Every row gives one point. To make a cloud, some directions were put in groups of two or more. Within a group, all points are equally far from the middle, so they leave a hole (a ring in 2 directions, a hollow ball in 3). The other directions are filled evenly. Then the cloud was stretched, turned, moved and blurred a little. How many holes are there, and how many directions does each take, smallest first?

Cloud, 13 rows:
[[-65   0]
 [-39  19]
 [ -1  44]
 [-62  34]
 [ 69  15]
 [-55  39]
 [ 36  31]
 [  9 -25]
 [ 32  -2]
 [-77 -11]
 [ 28  34]
 [ -7  43]
 [-63   1]]
Holes: 0

Cloud:
[[-83  14  19]
 [-36 -11  -5]
 [-57  29   8]
 [-29  45 -64]
 [ -6  27 -91]
 [-56 -32  28]
 [-34 -60  19]
 [ 10  42 -77]
 [-16 -15  18]
 [ -4   6   4]
 [-25  15 -24]
 [-77  29  13]
 [ 15  41  46]
 [-12  43 -68]
 [-44  37 -50]
 [-52  16  44]
 [ 31  34 -20]
 [  7  48  48]
 [-25 -33 -46]
 [-48   0 -84]
 [ 17  34 -45]
 [ 11  -1 -23]]
Holes: 0

Cloud (19 x 3):
[[  8  52  66]
 [-12  69  -6]
 [-36  55  -9]
 [ -3 -44  13]
 [-22  35  76]
 [-54   8 -55]
 [ 54  38  35]
 [-38 -19 -17]
 [ 63  -3  29]
 [ 39  58  -5]
 [-18  47  50]
 [-39 -10  77]
 [ -9 -31 -38]
 [ 52  28 -49]
 [ -4 -40  -6]
 [-10 -31 -42]
 [-44 -10  31]
 [ 12  65  15]
 [ 65   8  31]]
Holes: 1 (2)

Cloud (19 x 3):
[[ 11  12 -40]
 [ 44  27  12]
 [-63  -3 -15]
 [ 76 -36 -63]
 [ -9  54  25]
 [-29   5 -42]
 [  6 -15   7]
 [ 18 -26 -30]
 [ -8  10 -79]
 [-75 -29 -16]
 [-20  14 -70]
 [ 39 -51 -44]
 [ 55 -19 -70]
 [ 14  12 -43]
 [ 63 -49   0]
 [ 33 -72  17]
 [ 23  -9 -24]
 [-22 -56 -21]
 [-64 -21  40]]
Holes: 0

Cloud:
[[-63  11  26  30]
 [-45  16  40 -67]
 [-12  70   6 -34]
 [ 36 -20  45   4]
 [-45   6 -50  23]
 [ 49   3  31 -68]
 [-40  56  31 -28]
 [ 37   7  40  19]
 [  8   6 -30  54]
 [ 19  28 -69  -3]
 [-23  -1  27 -91]
 [-38  58  27 -33]
 [ -7 -69   7  -3]
 [ 19 -23 -12 -98]
 [ 47  12  46 -16]
 [ -4 -67  13  -1]
 [-14  56 -40 -43]
 [ 62  10 -44 -52]
 [  1 -63  22   1]
 [  8 -70 -17  -9]
 [ 40  59  -1 -37]
 [  2   9 -25  56]
 [ -3 -67  14  -1]
 [-40  26 -44 -57]
 [ 51  29 -53 -36]
 [ 54 -23 -45 -62]
 [  8  53  35  14]]
Holes: 2 (2, 2)

Cloud:
[[  5 -23  66  31]
 [ -8 -65 -30 -10]
 [-17  56 -35  52]
 [ 14 -36  -6  68]
 [ 33  -9 -23 -49]
 [ 19 -31   8  68]
 [-18 -56  40 -37]
 [ 30  21  55  27]
 [ 48 -21  -8  51]
 [-85 -18  29 -22]
 [ 20  -7  10 -64]
 [-29 -51  54 -24]
 [ 29  53 -16  43]
 [-30  53 -24  61]
 [-41 -46  57 -14]
 [ 26  48  37  35]
 [-25  30 -54 -26]
 [-84   9  14 -35]
 [ 22  58  -4  45]
 [-11  37 -62   0]
 [-44  19 -57 -16]
 [-69  27   3 -46]
 [-25  32 -64   6]
 [-70 -38  -7 -29]
 [-88  -1  24 -28]
 [ 21  57  28  38]
 [ 23  24 -48 -30]
 [ 52 -10 -40  -6]
 [ 14   9  68 -20]]
Holes: 2 (2, 2)

Cloud:
[[ -7 -29  34 -46 -36 -29]
 [-34  11  -8  -1 -76 -39]
 [-43 -23 -51  14 -62  33]
 [-10 -19  26 -64   5 -67]
 [  8  26  44 -87  30   9]
 [ 16  47  35 -64  48 -48]
 [-41 -36 -62   4 -32  -9]
 [-29  15 -49  21 -29  52]
 [  4  37  -5   3 -24  30]
 [-45 -53 -44 -51  47 -25]
 [-23 -26  23 -61  79  13]
 [-61  27  11  39 -24   5]
 [ 30  16 -32  66 -48  20]
 [-39   7 -90 -11  13 -44]
 [-43 -63 -34 -32   8  24]
 [  8  56  73  26 -35   9]
 [-72  40  22 -59 -11 -45]
 [-19 -14  41 -81  59  -9]
 [-20 -19  55  30  89  22]
 [-90  10 -39 -19  49  16]
 [ -2 -10  81  -9   9  41]
 [  1 -43  -5 -15  47 -63]
 [ 27  54 -49 -28 -62 -37]
 [-10  20 -76 -16 -61 -51]
 [-46  -2 -75 -30 -28  16]
 [  8 -60 -38 -66 -36  17]
 [-68   8 -41 -49  22 -39]
 [ 41  30 -27 -12  21 -48]
 [-16 -30  73   6 -56 -21]
 [ 29 -34 -12 -38  16  -4]
 [-43 -82 -51   0  48  24]
 [-30  62  42  17  61 -31]
 [ 24 -28   6 -77 -21  -8]
 [-55 -48 -43  33  27 -35]
 [-83  19  30 -34  10 -42]
 [-17  47 -42 -26  36 -15]
 [ -9   7 -43  41  61  26]
 [-31 -31  11 -48   8 -37]
 [-41  20 -31  -6 -64  46]
 [-68 -34 -45  75  -1  27]
 [-42  18 -38  27 -20   7]
 [ 40  25  19  -5  -8 -21]
 [ 32  18  70  -3   1 -48]
 [-60  50  21   5  -5 -50]
 [-60 -31 -69  13   1  13]
 [  2   4  42   0  70 -21]
 [-27  47 -36 -48 -17  10]
 [ 16 -35  27 -32 -38 -10]
 [ 24 -34  17 -43 -25  24]
 [-31 -20 -44  28 -13 -86]
 [-34 -65 -21 -43  53  28]
 [-39  25 -30  65  33 -15]]
Holes: 1 (2)

Cloud, 56 rows:
[[-29 -30 -45 -14  20  21]
 [ 20  30  36 -43 -45  26]
 [-35 -36  56  23  37  31]
 [-49  80   8  14 -18 -43]
 [-82 -31 -19   5 -23   8]
 [-33 -21 -25  60  38  49]
 [-35  50 -11 -48 -47  -8]
 [-45  56  60   5  13 -19]
 [ -3  49 -50  27  -5 -48]
 [ 30  29  12 -46 -22  27]
 [-24 -13  53  22  33 -55]
 [-70  -8 -24  67  47  -5]
 [-34 -23   7  15  -7 -83]
 [-22  10  24  54 -88  27]
 [-75  -4 -11  18 -65  14]
 [-12  -6 -19  -7  31 -67]
 [-62  43  42  62  -4   7]
 [-22  22  23  -3 -80 -60]
 [-84   1  22  41  43  17]
 [-58 -23 -45  68   4 -30]
 [-69  -7   0 -32 -13 -51]
 [-28 -39  28  -7 -57 -46]
 [ 49 -11  -4  -9 -40  16]
 [ 37  24  39 -22 -55  22]
 [ 16 -20  -8  64   0  55]
 [-44 -10 -25  76  47  23]
 [-48  40  39  66 -31 -40]
 [-45 -10  19  75  14 -59]
 [  4  26   5  -1  71  14]
 [-14  49 -28  40 -82 -26]
 [-26 -47  11  36 -44 -58]
 [  0  47 -52  14 -41 -40]
 [  9  35 -32  74  -9 -36]
 [ -6  -9  60  19 -77   9]
 [-37   7 -23  41  71  26]
 [-83  34  30  49  17  -2]
 [-29   5  59 -31 -18 -48]
 [ 15  32 -28 -46  -7 -10]
 [-82  -3  -4   0 -37  29]
 [-30  62 -39  37  -4  37]
 [-43  -9  42  74  16 -43]
 [-13 -62 -17  59 -24  17]
 [-31  59  38  69 -26  14]
 [  9 -63  23  34 -20 -17]
 [-77 -13 -23  73  13 -29]
 [-50  17  19  74 -68   9]
 [-66   3  22  78  14 -41]
 [-61  45  20 -36  -7  22]
 [-72 -27 -50  33   7 -18]
 [-31 -22 -17  78   0 -58]
 [-28   2  79 -13   5 -16]
 [-62   2   5 -37 -48  12]
 [ 45  -8 -11  46 -42 -21]
 [-86  21   8 -26   9 -14]
 [-66  -1  20 -38  24 -35]
 [ -3  24 -35  72 -22  47]]
Holes: 2 (2, 4)

Cloud, 88 rows:
[[-19  30  23  31   4 -35 -75  84]
 [ -3 -61  24  46 -36  25  16  22]
 [  0  41 -49 -19 -35   6 -41  31]
 [ 24 -12  -1 -33  31 -48 -69   9]
 [-51   0 -15  65  16 -56  26  86]
 [ 16  76  17  44   5 -14  51  18]
 [  9   1  79  41   7 -26   8  31]
 [-35  40   7  56 -26  39 -28  83]
 [ -7  31   9  61  37   4 -60 -38]
 [  9  19  19  28  84  48  19   4]
 [-53  -4 -12  48  82 -10  36  56]
 [-26  39 -27 -23 -12 -63  -8  57]
 [-41  20 -43   0 -41  36 -29  42]
 [ 15 -17 -87  68  13 -40 -19  11]
 [-57  22 -62  51  55  10 -33  58]
 [ -6 -19  71  58 -13   5   0  14]
 [-45  -9 -46  62  42 -64 -51  -1]
 [ 20  24 -48 -11  65 -18  47  35]
 [-47 -29 -13 109   1 -22 -24  74]
 [ 12 -39 -18  91  51 -29 -22  67]
 [ 16  -8  -4  47  51   6 -10 -69]
 [ 15  38  34 -26   1 -61 -27  -5]
 [-28  -6 -67  12  12  84  13  -6]
 [ 18   6  22 109  -5 -17 -18  85]
 [-10 -23 -33   5 -20  -8  56  79]
 [-22   6  16 -51  41  20 -25   3]
 [-25  12 -61  -5 -56 -18  15  -3]
 [-43 -38 -72  -5  -2 -14 -35  52]
 [-69 -24 -31  91  35 -10 -18  71]
 [-75  35 -12  22  47 -47 -22  44]
 [ 18 -74  -9  29  48 -11  35  25]
 [ 12  19   5  -2 -36 -23 -65 -31]
 [  7  36  42  47  24 -36 -12 -43]
 [ 10 -50 -52  21  52 -53 -52  18]
 [-27 -31 -67 -22  59 -43   0   5]
 [ 15  12   8  38 -45  23 -43  84]
 [-38 -82  -8  10  50  33   1 -11]
 [-16  -7  39  52 -12 -41  26 -35]
 [-37   2  27  57   4 -30 -83 -10]
 [-20  64  19  44  35  38   9 -21]
 [ -8  52  28  28  65 -23 -32 -20]
 [-13 -43  26   0  11 -76 -54  30]
 [ 18 -39 -16  28 -11  45 -63  10]
 [ -6  31 -16 -43   8 -48 -36  53]
 [ 30  19 -28  13 -40  42  -1  73]
 [ 43  52 -39 -11  53  -7  26 -23]
 [-25 -58 -32  32 -34  -8 -63  39]
 [ 77  29 -45  46  24 -18   3  45]
 [ -1 -34   4  34 -34  15 -77  36]
 [-58  57 -15  25  28  -6  21 -36]
 [ 19  -9   8  10  95   7 -29  38]
 [-14  17  54  46  32 -36 -46  82]
 [ -8  22 -87  30  10  66  10  13]
 [ 42  -5 -25 -17  43 -38 -55  50]
 [-40 -23  10  32 -42   6  38 -26]
 [-22  31 -34  57  38  89  15  16]
 [ 29 -12 -23  56  56  16 -54  73]
 [-32 -11   0  54  58 -38 -38 -50]
 [ 22  49 -16 -31 -31   7  18 -13]
 [ 54  19 -38   2 -15  28 -30 -27]
 [-58 -45  10  65 -35  10 -43  31]
 [  2 -13 -68  57  34 -14  63  50]
 [-48 -68  14  21  -1 -17 -64  32]
 [ -3  40 -10  77  -6 -24 -83  16]
 [-10  24  19  61  67  62  22  46]
 [ 36  -6  48  15 -23  29  17  15]
 [ 43  39 -50 -41  19 -28 -17   5]
 [-17  41  24  27 -30  24 -59   5]
 [ 37  77 -27  34  37 -51   3  15]
 [  5  11 -20  74 -51 -74   9  13]
 [-17  -5   3  67  40  -5 -21 -64]
 [ 71  24 -42  41  23  11  17  64]
 [-50 -14  -6  75 -39   8  37  79]
 [  6   6 -50  27  16  83  58  26]
 [-31 -65  41   6  16 -43 -12  20]
 [-36 -66 -46  14  16  23 -54 -16]
 [-31   9 -49  96 -21  -3   0 -20]
 [ 13  26 -53 -43  59 -27   5  15]
 [-38 -27  19  84 -23  -9  51  52]
 [-69 -25   9  68 -35  31  13  17]
 [ 12  73 -14  43  17 -66 -29  63]
 [-24  65 -45   9  65 -26 -18  -9]
 [ 17   2  37  -5 -19 -42 -16 -44]
 [ 17  75  -6  15 -52 -15   1  11]
 [ 47   1 -27  65  50 -50 -31  60]
 [ 19 -54  31   4  53  25 -22   5]
 [-11   4 -79   3 -23  58  17   9]
 [-33 -65 -50  54  56   7 -47  30]]
Holes: 3 (2, 2, 4)

Cloud (86 x 8):
[[ -13  -66    5  -46   76  -20   -3  -49]
 [ -22  -39   15    5   35  -22   12   60]
 [  -2   32   52   58   13  -18  -12  -13]
 [ -47  -38  -39  -28   28   -6   68  -70]
 [  -1   21   39   36  -34  -11  -74   13]
 [  12   51   47   -1    0   62   78  -15]
 [ -20   18   20  -12   71   84   -9   17]
 [ -91   -9  -42   22   -6   12   35   40]
 [  37  -20   24  -46   43   21   90  -24]
 [ -16  -71  -26  -12  -17   57  -37    6]
 [ -72   -7   36  -37   42    8  -56    3]
 [  33   35   50   -4  -33  -24   19   62]
 [ -29    2   76   28  -16   45   21  -42]
 [ -41  -31  -56    1  -43    5   39   48]
 [ -81  -43  -15  -55    7  -16   -1  -44]
 [   4   15  -10  -34   56   26   93  -55]
 [  75   13    6  -31  -24   -9  -58  -46]
 [  12   90  -10   11   17   29   21  -42]
 [ -15   -3   75  -53   21  -13   38   -9]
 [   3   25   51   -6   20   95  -12  -10]
 [  10   15   17   30   45   67  -22   48]
 [ -56  -22  -68   42   11   -9  -20  -13]
 [ -66    7   19   44   -9   48   52  -44]
 [  -4   44  -15  -22  -45   25  -60   65]
 [   9   85   39   15  -27   13   49  -18]
 [ -20   75    4  -10   -4   -1  -82  -34]
 [   9  -50   59  -43  -16  -35  -20  -20]
 [  63  -25   26  -29   -2   28   76   15]
 [  -7  -67  -11   38  -28   44   24  -27]
 [ -45   52   25  -14  -47  -55  -15   22]
 [ -12  -22   82   -2   31   30   62  -26]
 [  -8  -65  -14  -52   71  -19  -35  -43]
 [ -50   40  -73   16   15   64  -21    6]
 [ -39  -76    1  -31  -42   25   33    7]
 [ -28   32   56  -16  -38   60   59   26]
 [  16   13   -9  -36  -10  -84   -1   22]
 [ -85  -10  -24   -7   46   -5   30  -68]
 [ -18   31   39   -8   -1   30   46   77]
 [  20   24  -48  -40   31   28   46  -86]
 [ -39   -4  -64   19   65  -18  -47   -9]
 [  -1  -39   57  -36   61  -21   18  -51]
 [ -25    5   45   16   37   38   96  -33]
 [  20  -31   -6   -8    8  -73    1  -64]
 [   2  -65   38  -27    0   32   74    6]
 [   8   53   55   35   15   13  -57  -11]
 [   9   81   27   -7  -21   12   44  -51]
 [  21    1   13   21   17   13   74   58]
 [  -9   20   58   -4   43   76  -26    6]
 [ -35   34   -4  -67  -33  -32   15  -50]
 [  45   37    5  -27  -17  -17  -82   32]
 [  12  -49    4   26   -7   59   10  -67]
 [ -57   33  -37  -56  -16   61  -22   -8]
 [  58  -22   56  -22  -42  -17   42   12]
 [ -11  -46  -51   -5   39   48  -38   47]
 [  61   16   18  -19  -38    5   61  -63]
 [  33   -1   13  -76   -2  -63   23  -45]
 [ -39   17  -43  -37   -2   90   42  -22]
 [ -15  -53   66   -4   -5   58   15  -24]
 [ -76  -25   37   10  -10   68   53    2]
 [ -49  -27  -60   51    1   -8   16  -10]
 [   4  -54  -32   55   35   26   25  -21]
 [  30  -56   29  -25   46  -48   27  -27]
 [  74   33  -16   -1  -56    1   15  -23]
 [  21   15   -4   30  -75  -28   33   -7]
 [  11  -40   -1  -36   11  -83   -6  -37]
 [  74   24   -2   -9   47    8   -2   28]
 [  15  -66    2   37   17   57    7   13]
 [ -39   10   35  -12   40   45   85   23]
 [  15   19  -67   27  -28   25  -44  -21]
 [  28   12  -20  -39   77   17   -6  -94]
 [ -75   31  -22   35  -44  -11   15   -6]
 [  43   -1   27  -40  -74  -41    6   14]
 [  56  -21   -8   34   11   28  -13  -57]
 [ -52  -62  -13  -58   10  -24  -38  -43]
 [  37  -30   51  -18   -6  -24  -46  -60]
 [ -44   -4   24   60  -42   43  -19   36]
 [  -6   75  -25    6   14   51   37  -50]
 [ -19   25  -10  -34   -4  -26   56  -86]
 [  21  -39   24   -5   59  -14   15  -92]
 [  22    0 -100  -32    7    0  -13  -35]
 [ -22   13   80  -20   21   -2  -50  -35]
 [  27  -31   -3  -71   16   49   48   17]
 [  -5   21   62    9   12  -42   10   44]
 [ -28    4   46   -5    0   95  -28   -9]
 [ -30    5   -6   -7   -4  -85  -28   15]
 [ -25  -54  -63   11   22  -16   58    0]]
Holes: 3 (2, 2, 4)

Cloud (73 x 8):
[[-21  -9 -65 -19  37  25 -46 -32]
 [ 49 -57 -77  18  22  37  16 -45]
 [-42  69  14  13  14 -53  37  27]
 [ 16 -24  -6  45 -35  47  50  -6]
 [  0 -25 -49 -19  35 -71   5  63]
 [ 75  11 -16 -16 -47  47  52  37]
 [  4  69  22  14  50 -67  54  43]
 [ 50  35  21 -68  19  65  34  40]
 [ 36   4 -54  31  29 -24  74 -41]
 [ 30 -73  -4 -33  14  64   8 -51]
 [ 35 -16 -45  -1  -4 -48  82 -20]
 [ 24  32 -65 -52  -2 -30  12  46]
 [  4  48 -10  -4 -24  71  72  -7]
 [-37 -36  18  -4  20  21  36  -4]
 [-10  60  26 -39 -13  -6  76  37]
 [ -5 -48 -52   7  20 -46  58 -31]
 [-27 -56 -28  -2  30 -11  62 -10]
 [ 37  65  60 -16  33 -18  51  -9]
 [ 36 -94 -21 -32 -18  38  -8 -39]
 [ 56 -18   0 -56 -11 -28  61 -15]
 [  1  -8   5 -51  -6  76 -19   3]
 [ 52 -14 -44   7  13 -77  42  26]
 [ 72  15  46   9  -8  -4  68  38]
 [ 50  62 -72 -31 -29 -14  55   5]
 [ -3 -41 -10 -49  -1 -36  25  73]
 [-12  -3 -83 -32  30  44 -21 -41]
 [ 23   9  22   0 -64 -21  52 -36]
 [-12  -3  -6  14  17 -58   5 -53]
 [-27  20 -38  -3   5  33 -49 -28]
 [ 21 -38 -48  36 -29  48  62  20]
 [ 35   9 -37 -11 -14  95  42  27]
 [ 40 -24  27  44   8  29  26  12]
 [-29 -33  20 -23   9  14  34 -29]
 [-12 -60   7 -28 -29 -15  28 -57]
 [ -4  10 -66  -1  45  31 -24  10]
 [ 11 -57  -5  24 -53  28   4 -21]
 [ 75  43 -58  28  -1 -38  97  48]
 [-25   5  15 -30   2  65 -19 -27]
 [ 21  82  -4 -12  63 -34  50  10]
 [ 40 -31 -56 -36 -15 -22  34 -80]
 [-25 -73  17   6  -1   8   8 -16]
 [-65  17  34  -8 -21 -66  35  29]
 [-40  73   4  32  36 -16  45  18]
 [ -5 -36 -18  18 -72  33   4 -25]
 [ 17   8  -5  -9 -70  24 -19  35]
 [ 22   8 -64  80   4  11  18  22]
 [ 11  20 -68  11  55  12  30  75]
 [ 26 -51 -70 -21  -3  -5   5 -99]
 [ 39  54 -24  22 -51 -58  13  38]
 [ 51  34  12 -29 -87 -15  42  11]
 [ -4  -6 -23  55 -37 -10   0 -46]
 [ 36  40   3 -16  40 -22  19 -68]
 [  1  21 -11  20 -55  30  71  -9]
 [ 17  83  62  -5  42 -17  73  25]
 [ 43  60  66 -45  22  -2  42  -8]
 [ 76 -44 -18 -25 -37  41  24  -3]
 [ 44  59  10 -20 -71  -3  73  24]
 [ 66  71 -43  19  -2  -4  56 -48]
 [  9  -6  13   6 -69 -23  50 -35]
 [ 85  67  56  -8   5   9  63 -32]
 [ 44  38  32  -3  -7 -19  27 -65]
 [ 49   7  40  43   4 -28  47  54]
 [ 65 -19  -2 -35   0 -26  72  20]
 [ 57 -41 -65   3  -6  77  39 -46]
 [ -5  51  32   6  29 -75  39  27]
 [ 77  -9 -83 -21 -27  23   8   4]
 [ 14  77 -25   5  -7 -43  13  72]
 [-21  78  -6 -19 -25 -47   4   5]
 [ -8 -32  29  25   0   7  38 -37]
 [ 57  -7 -43 -63  58  27   2   5]
 [-44 -81 -34 -20  13   4   9  25]
 [  9 115  19  -5  14 -19  49  35]
 [ 34  15 -24 -84  18 -17  39  13]]
Holes: 3 (2, 2, 2)

Cloud (95 x 9):
[[  48  -45  -15   84  -44  -14  -14   15  -33]
 [  18    5   17   -2 -121  -18    8    5   42]
 [ -11   18    0   77   63  -13  -26  -36   -2]
 [   7   27   76   33  -47  -12   -5  -71    4]
 [  45  -29   44   13    6  -38   74   17  -55]
 [  -8  -23   21    7   -8   81   43   21  -10]
 [ -22   16   76   43    7   33  -12  -18   81]
 [  41  -34   52   59   40   32    0   52   62]
 [  76   63  -16   37  -46   19  -19  -11  -53]
 [  35  -28  -31  -32   -1  -25   10   82  -36]
 [  49    2   34   45   65  -13   16  -28  -56]
 [  32   17   34   44  -20  -59   27   23   61]
 [ -27  -79   39   73   11   -6  -26    3   78]
 [  43   10  -24  -10   11   58   18  -31  -54]
 [  20   15   29  -18   13   28  -50  -57   16]
 [  -3   -6   19   47   53  -29   64   63  -32]
 [  50  -53    4  -15   24    2   18  -11  -62]
 [  -6  -22   36   69   14   45   73   43    5]
 [   9    8   -4  -45  -16  -34   59  -36  -20]
 [ -44  -19   55   31  -30    4   55   62   -9]
 [  55  -45  -56   70   -6    4   -4   18  -45]
 [  42   39   31  -33  -36   33   22   12   42]
 [  15   44  -12   68  -49    1  -37  -64   25]
 [  23  -18   -8  -36  -62  -16   31   -4  -69]
 [  75   11   81   31  -24  -23   -1    1   -8]
 [ -21  -51    9   59  -38   38  -13   37   -9]
 [  62  -23    1  -53  -31  -38   15   51  -22]
 [ -27    5   36    2   85   14    7    6   11]
 [  25  -16  -11   -1 -112    3   58   22  -27]
 [ -18  -44  -28  -10   18    3   49   -5   47]
 [  13  -11  -35  -35  -13   -6    8   66   44]
 [  -9  -37   56    4  -38    3   73   68    6]
 [  43   26   57   31  -41  -10  -36   33  -31]
 [ -16  -46  -20  -16  -25   29  -51    9   55]
 [ -27  -18  -13  -36   20   24   37   49  -12]
 [  37  -56    9   54   -5  -58   28  -15  -31]
 [   4  -29   36   15   33  -65   -8   52   56]
 [  -1   26  -39    2   15   14  -38  -10   76]
 [  -8   14   82   -3   -1  -49   10   17   77]
 [ -41  -44   65   26  -29  -18   47   61   13]
 [ -15  -27   35    3  -70  -14   34   71  -30]
 [  37   22  -17    4   59   -4  -14  -30  -57]
 [  36  -44    5   63   23  -52   12   76  -29]
 [  12  -33   18   -5   11  -58   31  -49  -30]
 [ -26   32   -6   82    2   10   23  -44   44]
 [  52  -41   62   12  -27    8    2  -18   61]
 [  44   43   42   10  -48  -13  -16   64  -35]
 [ -35  -42   30   65  -29    6   24   75   19]
 [ -36  -64   48   32   10  -67   19   35   26]
 [  53   -6   -4   58  -69  -60    3   39  -21]
 [  50  -41  -37    1   34   27    0   35   49]
 [  61  -25    4  -30  -91   11   38   29   -8]
 [  33  -87   47   41   33   22   -8   13   30]
 [  19  -40    3  -25  -47   -7    4    7  -67]
 [  -7   -4   31   -3   20    6   26  -84   40]
 [  -6  -15   41  -25    8    9  -71    9   39]
 [ -14   55   -6   70  -40   39   34  -15   17]
 [  27   24   35  -14  -51   22   19   84   28]
 [  13   45   47   77   69   -2   10   60    2]
 [  52   50  -48   24   38   52  -29   10   -8]
 [ -33   16   43   -6   24   40  -26  -13  -12]
 [  63   54  -51   49   -3   55  -14   19    6]
 [  93    1  -53   56  -43    3    3   12    3]
 [ -12   -3  -59   54   17   22   46   48   -8]
 [  -9   -7   21   61  -45    2    2   -7  -71]
 [  38   50   32   73  -18   56   20   35   29]
 [  35  -57   -8  -17   35  -28  -24   45  -17]
 [ -41   -1   32   38   80  -12   17    7   15]
 [  22   17   48   -3  -14   52    5   63   49]
 [  75   62  -34   23  -16  -19  -29    1  -57]
 [ -27   50   25   58  -40  -71   36  -27   -4]
 [  29   68   -8   52   47  -42    7   50  -29]
 [  12  -16  -14   20   88   33   13   -1  -25]
 [  42  -49   56    9    2  -73    9   34   10]
 [ -16  -31   19   33  -15   52    5   47  -49]
 [ -39  -42    1  -18  -22   52    5  -40   19]
 [ -69  -18   49   64   -5   13   25   29   10]
 [  52   14   17  -25  -38   28   67  -12  -65]
 [ -68   43   29   49  -45   -5   41   19   11]
 [  13  -38  -51   23  -60  -63   10  -44  -14]
 [ -28   45   15  -36   19   29   23   28    2]
 [  40   52    6  -46  -11  -46    5  -32   -4]
 [  27  -51   -5   14  -74   28   -7  -10  -34]
 [  10   19   51   66   37   20    3   -7   72]
 [  26   18   77   37   39   -8   11   82   31]
 [  -5   21  -39   65  -33  -12    8  -81   -7]
 [   9   42   59   37   45  -53   31   23  -15]
 [  12   33  -23   60   42   12    6  -47   35]
 [  -7  -21  -15   66  -26    8  -31   65   29]
 [  45  -22   26   40  -96    8   39   32   24]
 [  14   74  -28    6   -5  -55    5   22    7]
 [ -12  -23  -13  -57  -27  -24   55   34   -5]
 [  41   78  -20   38  -52  -52   14    8   -9]
 [  -8   28   -7   75   32   -6  -38   20   60]
 [  36   64   28   64  -62  -12   31  -15   11]]
Holes: 3 (2, 3, 3)
